Each row is a point. Each copy is the shape, with its points in the same order, turned, moved and blurred by noise. Is it also mirrored, or only turned?

Shape:
[[ 7.0 -3.2]
 [ 0.6  2.3]
 [-1.9 -6.6]
 [ 1.9 -2.4]
 [-3.2 -2.7]
 [-3.7  0.7]]
Copy 1 (6 x 2):
[[ 5.5  1.9]
 [-2.4  0.7]
 [ 3.7 -6.6]
 [ 2.2 -2.0]
 [-0.8 -6.1]
 [-4.2 -4.2]]
Copy 1 is: only turned
Copy 2 (6 x 2):
[[ 8.0 -1.0]
 [ 0.4  3.4]
 [ 1.1 -6.0]
 [ 3.3 -1.3]
 [-1.3 -2.3]
 [-3.4  0.0]]
Copy 2 is: only turned
Copy 3:
[[ 6.3 -2.7]
 [-1.7 -0.2]
 [-0.7 -9.3]
 [ 1.5 -3.7]
 [-3.3 -6.2]
 [-5.1 -3.2]]
Copy 3 is: only turned
Copy 4:
[[ 4.7 -8.2]
 [ 3.4 -0.2]
 [-5.2 -5.4]
 [ 1.5 -4.2]
 [-3.9 -1.4]
 [-2.1  1.1]]
Copy 4 is: only turned

Shape (7 x 3):
[[-1.2 -3.8  5.2]
 [-3.5 -0.3 -4.6]
 [-0.9  0.9 -0.9]
 [ 5.1  7.0  3.3]
 [ 3.8 -2.8  2.1]
 [-4.5  4.7  5.9]
 [ 0.3 -3.0 -3.1]]
Copy 1:
[[ -0.9  -0.9   8.0]
 [  0.7   3.0  -1.3]
 [  0.7  -0.2   0.7]
 [  2.1 -10.3   0.7]
 [ -3.4  -4.3   3.9]
 [  8.6  -4.3   5.2]
 [ -3.8   2.0   1.4]]
Copy 1 is: only turned
Copy 2 (7 x 3):
[[ 1.8  5.1 -1.0]
 [-3.6 -4.0 -1.5]
 [-3.2 -0.5  1.3]
 [-6.4  4.6  8.8]
 [ 2.0  2.1  4.4]
 [-7.0  6.9 -1.2]
 [ 0.3 -3.1  1.0]]
Copy 2 is: mirrored
Copy 3, 7 rows:
[[-4.7 -0.6  2.7]
 [ 4.7 -1.6  1.4]
 [ 1.5  0.0 -0.4]
 [-0.2  7.4 -6.7]
 [-2.7  3.7  2.6]
 [-3.7 -2.7 -5.8]
 [ 2.4  0.3  4.9]]
Copy 3 is: only turned
